Each wall is flat, endless, passes through zero and stands at right angles to its row. A trip goes straight from one point to another. Which walls does it cross, in order?
In the rows, zero is written as 128.

Walls:
(1): [176  94  97]
(2): [110 152 105]
(3): [121 177  79]
(4): [135  92 155]
Trips:
[ 66 146  85] to [118  66  97] => 1, 4, 3, 2
[107 150 143] to [192 148  69] => 1
[179 190 131] to [97 83 97] => 4, 3
[143 126  93] to [  7 111 122] => 1
[140  68 116] to [113 134 115] => 2, 3, 4, 1

Walls:
(1): [196 176 125  33 175 132  79 136]
(2): [122  69 158  87 146  87 157 129]
(3): [181  96 139 106 199 152 172  97]
Trips:
[110 109 158  35 179  80 115  44] to [158  18 152 162 113 157 165 147] => 1
[168 140 156 150 157 197 127 185] to [102 156 154 171  60 135 150 135] => 1, 3
[ 86  68 171  37 110 125 118  67] to [ 80 106 106 102 179  82 155 116] => 1
[121 121 115 118  59 122 189  74] to [ 42 125 200  89 178 143 106  95] => 3, 1
[170 122 182 158 121 119  82 162] to [119 110  96 122  95 168 141 234] => 1
[ 14 109 116 191 167 107  79  82] to [183 139  44 199 141 118 194 169] => 3

Walls:
(1): [ 81 168 183 190 152 127 166 103 149  99  80]
(2): [211 112  37 107 178 142 157 155 169 110 112]
(3): [155 187  74  81  87  44 121 105 126  58  63]
(4): [138  87 146 222 159 165 159 125 131 125 191]
(5): [162  83 157  95 110 147 140 208 134 142 180]
Trips:
[112 118 173 170  51 102 161 143 123 132 140] to [ 72 127 196 243 146 171 132 147 117 107 134] => 5
[146 152  99 104 119 161 178 123 122 166 136] to [ 87 145 185 138 142  90  11 101 167 129  83] => 5, 3, 2, 1
[108  19  84  99 149  78 112 144 125 143 140] to [148 121  80 129 132  84 132 233 112 114 169] => 4, 3
[174 187 176 104  70 178 150 122  59 190 163] to [123 169 194 112  38 173 138  90 161 157 165] => 1
[ 55 145 115 130 175 223  36 165  89 140 102] to [ 68 177 182 184  63 137 108  80 131 136 171] => 4
